Each row is a point. Examples show where two turns around zero, p and q, send a point. Write where each new point lands after one turn and then the other. Backwards means that the second turn is done in reverse. Each puzzle has new turns, and all numbers are rounded.
In the rows, zero is written as 100.

Turn p:
| 67 | 66 | 56 | -> | 51 | 63 | 80 |
| 125 | 109 | 164 | -> | 130 | 141 | 147 |
|  39 | 103 |  54 | -> | 47 | 94 | 45 |
| 138 | 122 | 133 | -> | 146 | 121 | 122 |
| 121 | 106 |  89 | -> | 120 |  87 |  96 |
| 109 |  94 | 103 | -> | 105 |  95 | 109 |
Turn q:
|  70 | 125 |  55 | -> |  67 | 145 |  78 |
| 102 | 112 |  93 | -> | 104 | 113 |  95 |
| 160 |  84 | 125 | -> | 155 |  62 |  93 |
|  59 | 121 | 104 | -> |  74 | 129 | 125 |
|  94 | 132 |  85 | -> | 101 | 135 |  95 |
| 116 |  27 | 138 | -> | 101 |  17 | 114 |
Where do these land?
q, then p: | 74 | 74 | 66 | -> | 58 | 98 | 73 |
q, then p: |  68 | 134 |  88 | -> | 107 | 139 |  72 |
p, then q: | 108 | 119 | 161 | -> | 148 | 131 | 129 |
p, then q: | 150 |  72 |  85 | -> | 114 |  43 | 102 |

Turn p:
| 108 | 117 |  83 | 106 | 118 | 112 | -> |  97 | 109 |  70 | 105 | 111 | 105 |
|  78 | 106 |  82 | 110 | 104 |  77 | -> |  78 | 122 |  97 |  81 |  91 |  89 |
| 118 | 111 | 117 | 117 | 103 |  95 | -> | 101 | 103 | 105 | 120 | 120 |  84 |
| 113 |  24 | 114 | 104 | 102 |  91 | -> | 105 |  35 | 113 |  87 |  79 |  65 |
|  80 | 104 |  69 |  71 |  52 | 109 | -> | 101 | 117 | 109 | 101 |  48 | 139 |
| 106 | 117 | 112 |  81 | 106 | 101 | -> | 122 | 111 | 102 |  99 | 113 | 108 |
|  96 | 121 | 123 | 111 | 115 | 116 | -> |  95 | 102 | 103 | 106 | 137 | 111 |
Turn q:
| 111 |  84 |  66 | 149 | 115 |  95 | -> | 141 |  64 |  78 | 121 | 108 |  86 |
| 106 | 116 | 104 | 131 |  54 |  84 | -> | 132 | 138 | 107 | 125 |  92 |  79 |
|  99 |  93 | 123 |  84 | 117 | 108 | -> |  74 |  92 | 112 | 100 | 103 | 118 |
|  86 | 143 | 113 |  96 | 103 | 113 | -> |  90 | 133 |  91 |  94 | 130 | 114 |
| 102 |  85 |  93 |  57 | 104 |  73 | -> |  81 |  87 | 124 |  65 |  86 |  81 |
| 120 |  88 | 107 |  95 | 114 | 113 | -> | 101 |  82 | 110 |  99 |  96 | 124 |
|  75 | 110 | 102 | 127 |  85 |  94 | -> | 102 | 119 |  83 | 124 | 108 |  80 |
| 100 |  81 |  93 |  60 | 109 | 119 | -> |  77 |  84 |  96 |  70 |  78 | 117 |
Where do these land?
p, then q: | 69 | 87 | 91 | 96 | 94 | 97 | -> |  77 | 118 |  97 |  91 |  83 | 102 |
q, then p: |  74 |  92 |  98 | 106 | 111 |  67 | -> |  90 | 108 | 110 |  73 |  98 |  69 |
q, then p: | 137 |  89 | 113 |  72 | 124 | 117 | -> | 115 |  59 | 114 |  99 | 107 | 134 |
p, then q backwards: | 107 | 138 |  70 | 112 |  75 | 119 | -> |  81 | 103 | 131 | 117 |  77 | 138 |
p, then q: | 119 | 117 | 117 |  77 |  69 |  90 | -> | 124 | 117 | 123 | 122 | 110 | 123 |
q, then p: | 107 |  88 | 128 | 104 | 136 | 116 | -> |  77 |  62 |  97 |  89 | 115 | 114 |
q, then p: |  87 |  89 |  84 | 134 |  91 |  93 | -> |  86 | 106 |  88 | 112 |  84 |  67 |

Turn p:
|  99 | 104 |  96 | 103 |  81 |  97 |  83 | 115 | 124 | -> |  80 |  83 | 114 | 107 |  87 | 106 |  94 | 104 | 118 |
| 116 | 113 |  92 | 120 |  95 | 133 |  81 |  97 |  62 | -> | 143 |  93 | 121 | 121 | 101 | 106 |  83 | 117 |  79 |
| 123 | 119 |  80 | 105 | 174 |  97 | 132 | 113 | 107 | -> | 124 | 125 |  45 |  84 |  87 |  84 | 120 | 150 | 112 |
|  80 |  85 | 120 | 111 | 109 |  92 |  82 |  92 | 103 | -> | 100 |  98 |  99 |  92 | 127 |  99 |  84 |  85 | 120 |
| 116 |  92 | 122 | 105 |  79 |  85 |  90 | 112 |  95 | -> | 102 |  96 | 126 | 114 | 100 |  85 | 111 |  83 | 116 |
|  85 | 102 |  69 | 106 |  82 | 107 | 133 | 113 |  86 | -> |  89 |  72 |  88 | 106 |  96 |  94 | 114 | 111 |  60 |
| 110 |  85 |  69 |  79 | 134 | 109 | 124 | 111 | 101 | -> | 116 |  98 |  67 |  69 |  78 | 106 | 124 | 113 |  90 |
|  86 |  99 | 125 |  92 |  83 | 114 | 106 | 111 | 106 | -> |  82 |  99 | 128 |  85 | 112 |  95 | 102 | 101 |  94 |
|  87 |  92 | 134 | 101 |  86 |  99 |  98 |  24 | 113 | -> |  82 | 144 | 105 | 114 | 145 | 140 |  88 |  64 |  98 |
| 103 |  84 | 116 | 115 |  83 |  91 |  82 | 102 | 114 | -> |  93 |  88 | 117 | 110 | 112 | 105 | 102 |  86 | 126 |
|  85 | 106 |  88 |  83 |  85 |  88 | 104 |  98 |  87 | -> |  88 |  96 |  95 | 101 |  88 |  91 |  91 |  83 |  78 |
| 109 | 117 |  86 |  80 | 109 |  87 |  86 | 112 | 102 | -> | 101 | 105 |  93 |  97 |  66 |  90 |  88 | 102 | 108 |
Turn q:
|  76 |  55 | 102 | 105 |  95 |  69 |  61 | 116 | 106 | -> |  76 | 107 | 120 |  91 |  68 |  82 |  49 |  92 | 117 |
|  93 | 108 |  91 | 113 | 104 |  70 | 111 | 129 | 120 | -> |  98 | 108 |  89 | 126 | 112 |  73 |  84 | 109 | 124 |
|  72 | 122 | 120 |  90 |  99 |  99 | 107 |  97 |  83 | -> |  69 | 110 | 109 | 109 | 103 | 112 | 124 | 113 | 100 |
| 111 |  90 |  96 | 120 |  73 | 108 | 100 |  72 |  98 | -> | 119 | 101 | 100 |  90 |  86 | 115 | 112 |  68 | 112 |
| 140 |  81 | 120 |  83 | 106 | 104 | 114 | 104 | 113 | -> | 122 |  89 | 109 |  65 | 119 |  73 | 106 | 104 |  93 |
| 104 | 118 | 106 | 131 | 114 | 109 |  66 |  94 | 117 | -> |  94 | 111 |  93 | 107 | 126 | 119 |  73 |  69 |  89 |
| 118 | 115 | 101 |  94 | 111 | 101 |  84 |  84 |  83 | -> |  93 | 105 |  84 |  90 | 101 | 104 | 108 |  89 |  70 |
| 120 | 131 |  94 |  92 | 106 | 111 | 125 |  63 |  83 | -> | 105 |  88 |  71 |  96 | 109 | 114 | 147 |  94 |  83 |
|  85 |  98 |  77 |  78 |  87 | 120 |  88 | 116 | 118 | -> | 115 | 106 |  99 |  99 |  91 | 123 |  77 | 133 | 106 |
| 107 | 112 |  97 |  75 | 104 | 116 | 117 | 149 |  90 | -> | 119 | 109 | 113 | 117 | 110 |  85 | 105 | 147 |  79 |
|  73 |  69 |  97 | 120 | 101 |  93 | 127 |  75 |  88 | -> |  87 |  64 | 113 | 110 |  76 | 100 | 115 |  81 | 127 |
Where do these land?
p, then q backwards: | 129 | 102 | 108 | 103 | 108 | 101 |  74 |  86 | 107 | -> |  88 | 100 |  91 | 115 |  66 | 109 | 101 | 109 | 113 |
p, then q: | 105 | 100 | 104 |  91 |  79 |  84 | 103 | 119 | 101 | -> |  87 | 102 | 107 |  95 |  93 |  95 | 111 |  92 | 126 |
q, then p backwards: |  78 |  93 | 130 | 100 |  69 | 102 | 110 | 105 | 128 | -> | 113 |  94 | 139 | 103 | 107 | 109 |  79 | 104 | 130 |
q, then p: |  79 |  67 | 125 |  75 | 116 | 105 | 130 | 118 |  92 | -> |  84 |  89 | 116 |  70 | 120 |  66 | 121 |  81 | 121 |
q, then p: | 106 |  95 | 104 | 117 | 137 | 125 |  81 | 112 | 127 | -> | 145 | 103 |  97 |  84 | 110 | 108 |  78 |  92 | 124 |
q, then p backwards: | 106 |  70 |  73 |  77 |  89 |  84 |  72 | 102 |  97 | -> |  94 | 123 |  77 |  66 | 121 | 100 |  81 | 116 |  95 |
q, then p: | 107 |  89 |  52 | 114 |  80 |  81 |  94 |  79 |  78 | -> |  88 |  83 | 107 | 144 |  86 | 132 | 110 |  84 |  80 |
p, then q: |  69 | 114 | 103 | 123 | 103 | 108 |  82 | 100 |  91 | -> |  85 | 100 | 105 |  99 |  97 |  92 |  63 |  91 |  79 |
q, then p: | 102 | 135 |  92 | 101 | 110 | 108 | 110 |  81 | 109 | -> | 114 |  91 |  75 |  91 | 100 | 113 | 107 | 124 |  85 |
q, then p backwards: | 125 | 113 | 104 |  88 | 129 | 139 | 124 | 108 |  77 | -> | 101 |  87 |  90 | 122 |  85 | 134 | 136 | 107 |  68 |
q, then p: |  95 | 123 | 105 | 110 |  80 |  62 | 121 |  90 |  94 | -> |  61 | 103 |  69 | 117 | 102 | 102 | 106 | 116 |  92 |
